Rows are points. Each copy is the shape, with its points in the same order, stretched, turned, moved and blurred by noise. Is it also mirrored, or only turned?

Shape (6 x 2)
+2.75,+1.17
-3.13,-1.27
-2.22,+2.93
+0.94,-0.97
-0.53,+0.52
+3.62,-0.12
Copy 1 (6 x 2)
+1.93,+1.67
-3.62,-1.71
-2.87,+3.65
+0.40,-0.53
-0.96,+0.83
+3.22,+0.94
Copy 1 is: only turned
Copy 2 (6 x 2)
+3.20,+1.34
-1.75,-2.16
+2.57,-3.59
+0.46,+1.06
+0.99,-0.92
+2.42,+2.70
Copy 2 is: mirrored
Copy 3 (6 x 2)
+1.88,+1.44
-3.21,-2.19
-3.14,+2.15
+1.09,-1.35
-0.80,+0.02
+3.43,+0.40
Copy 3 is: only turned

Shape (9 x 3)
+2.24,-3.60,-2.27
+3.84,+0.40,+2.11
-3.02,+2.31,+0.00
-1.57,+0.45,+0.20
-2.60,-0.39,+1.33
-2.67,+1.04,-1.11
-2.76,+1.46,+0.55
+3.30,-2.68,+0.55
-0.21,-1.36,-0.66
Copy 1 (9 x 3)
+2.02,-2.37,-3.75
+4.95,-0.67,+1.32
-1.86,+1.87,+1.85
-1.09,+0.39,+1.12
-1.87,-0.91,+2.00
-2.31,+1.20,+0.30
-1.87,+0.61,+1.80
+3.53,-3.02,-1.28
-0.01,-0.80,-1.04
Copy 1 is: only turned
Copy 2 (9 x 3)
+2.90,-4.86,-0.27
+4.92,+1.46,-2.34
-2.72,+2.10,+0.39
-0.84,+0.44,-0.68
-2.07,+0.27,-1.99
-2.16,-0.01,+0.90
-2.18,+1.62,-0.32
+4.27,-2.22,-2.31
+0.47,-1.88,-0.72
Copy 2 is: mirrored
Copy 3 (9 x 3)
+3.42,-1.05,-4.18
+4.60,+1.31,+2.00
-3.46,+0.93,+1.16
-1.37,-0.22,+0.28
-1.70,-1.98,+1.24
-2.99,+0.37,-0.55
-2.82,+0.07,+1.35
+4.81,-0.98,-0.94
+0.52,-0.86,-1.39
Copy 3 is: only turned

Shape (7 x 4)
-0.15,+0.52,+1.93,+0.20
+1.85,-1.05,-1.94,+1.46
+0.11,-1.26,+2.39,+1.34
-1.03,+0.13,+2.39,+0.56
-1.56,+0.17,+1.11,-4.18
-1.22,+0.05,-6.61,+1.29
-0.57,-2.54,+2.60,+0.78
Copy 1 (7 x 4)
+0.76,+0.70,+1.50,+1.07
+1.19,+0.46,-3.30,+0.77
+1.45,-0.91,+0.85,+2.01
+0.17,+0.07,+1.96,+1.64
-1.82,-0.45,+2.83,-3.29
-3.68,+1.54,-5.95,-0.46
+1.33,-2.34,+1.20,+2.25
Copy 1 is: only turned
Copy 2 (7 x 4)
-1.67,-0.02,+2.35,-0.05
+0.77,-0.27,-1.36,+2.09
-1.52,-2.02,+2.46,+0.70
-2.66,-0.78,+2.64,+0.12
-1.86,+0.65,+0.47,-4.19
-1.44,+1.90,-6.11,+2.92
-2.10,-3.30,+2.08,-0.04
Copy 2 is: only turned
Copy 3 (7 x 4)
-0.15,+0.07,+2.30,-0.42
+1.71,-1.30,-1.32,+2.48
-0.26,-1.74,+2.79,+0.88
-1.10,-0.40,+2.46,-0.60
+1.07,-0.92,+0.97,-4.74
-0.08,-0.25,-6.91,+0.77
-0.36,-3.15,+2.77,+0.10
Copy 3 is: only turned

Shape (12 x 6)
+2.00,-0.98,+1.35,-0.09,-0.10,-0.82
+0.04,-2.70,-0.81,-0.07,+2.97,+0.01
-8.56,-3.25,+0.47,-0.08,+0.25,+0.32
-2.22,+0.70,+0.06,-0.86,+3.30,-0.70
-1.08,-0.64,-0.10,-2.05,+0.76,-0.77
+0.31,+0.62,-0.79,+1.98,+1.02,-0.91
+1.33,+0.59,-4.12,+1.06,+0.55,+4.30
+1.66,+0.20,-2.10,+2.65,-0.24,+0.61
+0.76,+0.57,+2.02,+3.89,+2.72,+1.54
+1.53,-0.03,+1.85,+2.03,+2.58,+1.10
+0.26,-0.26,-0.95,-0.65,+1.48,+1.38
+1.97,-4.00,+0.98,-1.75,-1.93,+0.85
Copy 1 (12 x 6)
+0.06,+2.16,+2.46,+0.24,+0.48,-1.08
-1.92,+1.95,+0.37,+1.25,+3.67,-0.64
-1.75,-7.36,-1.91,+1.63,+3.77,+0.74
+0.79,-0.09,-1.48,-0.11,+3.83,-1.95
-0.90,-0.07,+0.01,-0.54,+1.57,-1.72
+1.18,+1.88,-0.43,+2.35,+1.15,-1.16
-0.77,+4.41,-3.24,+0.88,+0.20,+3.31
+0.42,+3.02,-0.48,+2.63,-0.29,+0.52
+3.43,+2.46,+0.82,+2.00,+3.54,+1.97
+2.14,+2.95,+1.34,+0.94,+3.07,+0.92
-0.61,+2.29,-0.70,-0.34,+1.79,+0.38
-3.04,+1.60,+3.33,-0.67,-0.39,+0.79
Copy 1 is: mirrored
Copy 2 (12 x 6)
+1.04,-2.51,+1.28,-0.79,+0.46,-1.26
-0.35,-3.27,-0.54,-2.60,+3.69,-0.83
-7.97,-0.65,-1.04,-1.75,+2.01,+3.00
-2.13,+0.67,+0.36,-1.30,+4.31,-1.13
-1.37,-0.31,+0.06,-2.64,+1.41,-1.03
-0.05,-1.61,-1.11,+1.33,+2.95,-1.29
+2.86,-0.52,-4.27,-1.22,+3.46,+2.49
+1.75,-2.20,-2.62,+1.16,+2.12,-0.33
+0.80,-2.44,+1.52,+2.81,+4.91,+0.83
+1.32,-2.44,+1.39,+0.92,+3.73,+0.07
+0.53,-0.99,-0.56,-1.78,+2.70,+0.69
+0.97,-4.06,+1.01,-3.71,-1.85,+1.32
Copy 2 is: only turned
Copy 3 (12 x 6)
+1.11,-1.59,+0.85,-1.37,+0.45,+1.27
+0.15,-1.90,-0.94,-0.86,+3.87,-0.02
-4.97,-1.73,+2.09,+3.96,+3.15,-4.78
-0.52,+1.46,+0.71,-0.64,+3.32,-2.15
+0.90,-0.53,+0.74,+0.30,+1.46,-1.72
-1.02,+0.53,-1.49,-1.10,+0.53,+0.72
+1.74,+0.83,-4.23,+3.11,+2.62,+2.67
+0.02,+0.09,-3.29,+0.17,+0.10,+2.16
-2.68,+0.78,+0.06,-0.72,+2.34,+3.85
-0.78,+0.20,+0.51,-1.39,+2.43,+3.15
+1.23,-0.22,-0.56,+0.87,+2.63,+0.54
+2.30,-4.40,+1.34,+0.86,+0.76,+0.98
Copy 3 is: mirrored
Copy 4 (12 x 6)
+3.11,+0.35,+1.02,-0.10,+0.47,+0.14
+1.98,-0.77,-0.36,-0.95,+4.81,+0.84
-5.75,-3.91,-0.01,-1.24,+3.51,+1.91
-1.11,+1.59,+0.01,-1.32,+4.21,-0.69
+0.22,+0.20,-1.11,-1.82,+1.62,+0.08
+1.34,+1.06,-0.22,+2.21,+2.56,-0.81
+1.77,+2.92,-4.20,+3.06,+3.19,+3.50
+2.45,+1.15,-1.57,+3.68,+1.97,+0.70
+1.24,+2.13,+3.49,+2.85,+3.90,+1.15
+2.27,+1.94,+2.79,+1.24,+3.36,+1.00
+1.19,+1.46,-1.46,-0.23,+2.71,+1.49
+3.83,-2.03,-0.08,-1.52,-0.46,+2.97
Copy 4 is: only turned

Shape (11 x 8)
-0.18,+0.69,+0.33,-0.52,+0.19,-3.37,-1.49,-1.71
+3.43,+3.46,-1.10,+2.17,-3.58,-1.40,+1.14,+0.20
+1.97,+0.86,-3.68,+2.28,-0.46,-1.39,+3.13,-0.55
+1.38,+0.37,-1.18,-1.22,-1.09,+1.16,+0.71,-1.91
+4.53,+2.49,-1.42,+3.56,-2.82,-0.15,+1.73,+1.76
-3.13,-2.94,+2.44,+3.10,+1.51,+1.25,+0.34,-1.87
-1.99,+0.34,-1.52,-2.09,-2.90,+0.69,-0.06,+0.23
-1.91,-2.66,+3.87,-0.59,+2.68,+3.86,+2.52,+0.05
-0.31,-0.74,-1.92,-0.90,-0.44,-2.25,-1.82,+1.33
-4.05,+1.23,-0.74,-2.54,+1.36,-0.50,+2.33,-0.51
-1.66,+1.12,-0.24,-0.11,+1.57,+1.86,-1.71,-0.51
Copy 1 (11 x 8)
-2.34,-0.19,+1.44,+1.89,+0.55,-3.85,-0.82,-1.23
+2.69,+1.97,-2.68,+4.16,+0.05,-3.82,-0.61,+0.26
-0.38,+1.04,-4.52,+2.94,+1.03,-0.13,+1.20,+0.83
+0.57,+0.79,-0.74,-0.92,+0.11,-2.25,+2.71,-0.92
+3.83,+1.55,-2.95,+3.88,+0.73,-1.38,-1.22,+1.14
-1.98,+1.49,+3.65,+0.96,-0.27,+4.40,+0.41,-1.38
-1.32,+2.50,-0.38,-2.28,-2.32,-2.46,+0.48,-0.09
+0.96,+1.41,+4.06,-3.52,+1.04,+3.74,+2.38,+2.00
-2.46,-1.32,-0.10,-0.83,-0.19,-2.13,-2.22,+0.56
-3.63,+3.62,+0.38,-2.71,+0.59,-1.19,+1.50,+1.88
-0.46,+1.42,+1.58,-2.72,+1.31,+0.08,-0.30,-2.36
Copy 1 is: only turned
Copy 2 (11 x 8)
-1.15,-1.41,+0.04,-0.84,+2.14,-0.02,-3.69,-2.93
+0.69,+0.68,-5.25,+0.25,+1.17,+5.17,-0.91,+0.18
-0.63,+0.10,-4.60,-0.05,+3.72,+1.30,+1.93,-1.19
+2.77,+1.07,-0.92,-0.81,+0.89,+0.53,+0.05,-1.78
+1.04,+1.09,-5.87,+1.90,+1.65,+5.30,+0.83,+2.22
+0.00,-3.30,+5.12,+3.04,+1.72,-0.02,+1.61,-2.59
-0.04,+0.15,-0.83,-1.81,-3.30,-0.42,+0.36,-1.73
+2.77,-1.43,+7.26,+1.09,+1.55,-0.47,+2.90,+1.45
-1.98,-0.90,-1.95,+0.64,-0.31,-2.10,-2.78,-1.11
-2.55,+0.89,+2.65,-3.07,+0.71,-1.12,+1.01,-1.45
-0.68,+2.15,+2.25,+1.64,+0.35,-0.08,-1.28,-1.84
Copy 2 is: mirrored
Copy 3 (11 x 8)
-3.31,-1.31,+1.57,-0.10,-1.48,-1.24,+0.04,-3.30
-1.65,+0.87,-0.92,+0.66,-8.25,+0.99,+1.43,-0.73
-0.31,-1.15,-3.09,+1.73,-3.02,+0.12,+2.60,-0.62
-0.65,-1.07,+0.61,-1.99,-1.15,+1.47,+1.48,-0.04
+0.17,+1.04,-0.90,+0.97,-7.53,+0.96,+0.05,+0.54
-0.81,-1.02,-0.23,+4.73,+3.10,+3.03,-0.31,+1.45
-2.65,+0.91,-1.08,-3.18,-0.41,+0.20,+2.05,+2.82
+2.89,+0.06,+1.60,+1.27,+5.68,+0.79,+1.20,+3.49
-2.53,-1.86,-1.55,-1.71,-1.09,-2.34,-0.45,-0.51
-0.67,+1.19,-1.02,-1.58,+2.66,-0.63,+3.79,+0.46
-1.14,+1.36,-0.56,-1.63,+1.33,+1.83,-0.44,-1.25
Copy 3 is: only turned
Copy 4 (11 x 8)
+0.92,+1.32,-0.78,-0.50,-1.35,-3.67,-0.50,-1.75
+3.60,+3.71,-2.79,+2.10,-0.63,-2.29,+2.13,+2.45
-0.58,+3.51,-3.76,+1.59,+2.16,-1.90,+1.18,+1.46
+1.15,+0.77,-2.32,-0.61,+0.85,+1.19,+1.37,-1.66
+3.41,+2.50,-2.71,+3.24,+0.64,-2.11,+1.65,+3.87
-4.17,-2.66,+2.64,+2.42,+2.04,-1.77,+2.28,-2.03
-0.78,+0.75,-1.80,-0.01,-3.00,+1.61,+1.69,-1.05
-3.39,-3.92,+1.87,-2.14,+3.02,+1.22,+2.72,-0.06
-0.27,+0.17,-1.82,+0.71,-2.22,-1.62,-2.01,-0.04
-3.92,+2.86,+0.10,-3.33,-1.26,+0.25,+1.64,-0.64
-0.49,+0.51,+1.79,+0.24,+0.07,+1.25,-0.85,-1.50
Copy 4 is: only turned

Shape (12 x 8)
-2.43,-2.72,-2.58,-0.16,+3.65,-1.32,-0.54,-1.49
+2.33,+0.37,+1.77,+1.70,+3.21,-0.02,-2.09,+0.57
-0.55,-2.37,-0.69,+2.75,-2.37,-0.01,+0.88,+0.19
-1.49,+3.43,+2.07,-2.13,+0.03,-1.51,+2.58,-2.10
+2.24,-2.57,+0.43,+0.04,+0.78,+2.81,-0.63,-2.30
+1.59,-2.64,+0.62,+2.18,-0.13,-0.16,+2.32,+2.33
+2.56,-2.29,+0.87,-3.23,+2.03,-2.90,-0.55,-0.12
-0.11,+3.44,+0.07,+1.59,-1.08,-1.78,+1.43,+1.29
+0.04,+2.60,+1.92,-1.02,+2.82,+2.18,-1.30,+0.97
-3.63,+0.30,-2.55,+2.27,+1.77,+1.16,-1.89,-2.19
+0.76,-2.25,-1.30,-2.62,+2.24,-1.58,-0.45,-0.02
+2.01,-1.39,-3.29,-0.33,+2.78,-3.14,+0.41,-0.78
Copy 1 (12 x 8)
+0.33,-5.58,-1.50,-1.84,+3.21,-0.58,+1.69,+1.18
+2.60,-0.27,+4.75,-0.56,+2.66,+2.07,+0.61,+4.23
-0.64,-2.94,-0.66,+2.47,-2.39,+1.37,-1.48,+0.20
+1.00,+0.83,+0.86,-0.07,+3.29,-5.82,-0.58,-0.72
+2.51,-1.47,+2.32,-0.92,+1.29,+4.27,-0.96,-2.24
+3.74,-1.64,+0.44,+1.81,-3.07,+1.11,+0.42,+1.78
+5.06,-2.32,+1.49,-3.59,+0.59,-1.86,-1.93,+1.28
-0.61,+1.23,+0.75,+1.04,-0.57,-3.55,+0.84,+2.98
+2.71,+2.32,+1.70,-0.64,+5.03,+0.84,+0.94,+2.67
-3.19,-3.46,-0.61,+0.20,+4.82,+1.31,+1.48,+1.64
+3.44,-2.14,-1.07,-2.74,+1.28,-0.72,-0.26,+1.22
+1.58,-3.17,+0.63,-3.89,-0.86,-1.98,+1.84,+1.60
Copy 1 is: mirrored
Copy 2 (12 x 8)
-2.95,-4.30,-0.89,-1.89,+0.36,-2.30,-2.07,+3.94
+0.73,-2.95,-2.85,+3.89,-0.93,+0.20,-0.51,+0.63
-3.46,+0.01,-0.44,-2.56,-2.62,+0.47,+0.49,+0.42
+0.13,+0.99,+2.24,+0.42,+2.15,-2.76,+1.54,-2.39
-0.49,-4.27,-1.00,-1.29,-0.08,+2.43,+0.36,+0.16
-2.52,+0.14,-1.19,+0.13,-2.47,+1.06,+3.05,+2.36
+2.19,-2.32,-3.22,-0.98,+0.79,-1.76,+1.71,+3.03
-1.81,+2.93,-0.72,+1.80,+0.17,-0.68,+0.67,-1.46
+1.49,-1.21,+0.64,+3.59,+1.05,+1.29,-2.10,-0.04
-3.82,-3.33,+0.41,-0.75,-0.04,-0.55,-4.68,+0.21
+0.03,-2.47,-2.32,-1.80,+1.28,-0.68,-0.06,+3.68
-2.29,-2.56,-4.64,-0.83,+2.18,-1.10,+1.08,+3.27
Copy 2 is: only turned
Copy 3 (12 x 8)
+1.12,-2.94,-2.92,+1.25,+1.94,-0.32,+3.06,+0.56
+1.83,-3.24,+0.66,+2.69,-0.65,+1.28,-1.38,-0.29
+0.45,+1.96,-1.20,+3.23,-1.05,-1.62,+2.58,+0.17
-2.00,-0.65,+2.17,-1.80,+2.85,-1.96,+0.07,-0.79
+1.91,-0.64,+1.28,+2.43,+1.24,+3.77,+2.69,-2.13
+1.68,+0.41,+1.25,+3.35,-0.57,-0.93,+2.25,+2.66
+3.99,-3.50,+2.19,-0.34,+0.53,-0.64,+2.72,-0.31
+0.00,+1.13,+0.52,+1.55,+0.58,-3.77,-1.59,+0.05
+0.66,-1.58,+1.04,-1.19,+1.80,+2.71,-1.90,-0.05
-1.00,-0.59,-4.19,+1.54,+1.86,+0.22,+0.42,-1.34
+3.61,-2.48,+0.51,-0.58,+1.71,-0.03,+2.69,+0.18
+4.14,-2.64,-0.52,+2.55,+2.12,-2.13,+2.34,-0.48
Copy 3 is: only turned
Copy 4 (12 x 8)
-5.71,-2.04,+1.08,-3.32,+0.08,+0.71,+1.67,-0.86
-0.78,-1.77,+3.07,-0.98,+4.96,-1.62,+0.76,+0.53
-0.92,-1.71,-3.84,+1.57,+0.06,-0.25,+1.79,-1.08
+1.85,+2.24,+3.59,-0.05,-2.86,+2.10,+1.55,-1.42
+1.15,-3.97,-0.05,-4.32,+2.17,-0.21,+1.41,+0.89
-0.73,+0.07,-2.69,+0.25,+1.46,-3.85,+3.80,-0.36
-0.88,-2.61,+3.12,-3.47,-2.06,-2.83,+1.55,+1.82
+0.74,+2.94,-0.09,+3.20,+0.65,+0.55,+1.81,-0.05
+0.70,+1.92,+3.68,-2.61,+3.81,-0.42,-1.32,-0.86
-4.00,-1.09,-0.14,-1.21,+2.82,+3.78,-0.75,-1.89
-2.78,-1.28,+1.54,-4.09,-1.34,-1.35,+1.52,+1.72
-3.53,-1.81,+0.99,-2.33,-0.90,-0.63,+4.52,+3.43
Copy 4 is: mirrored
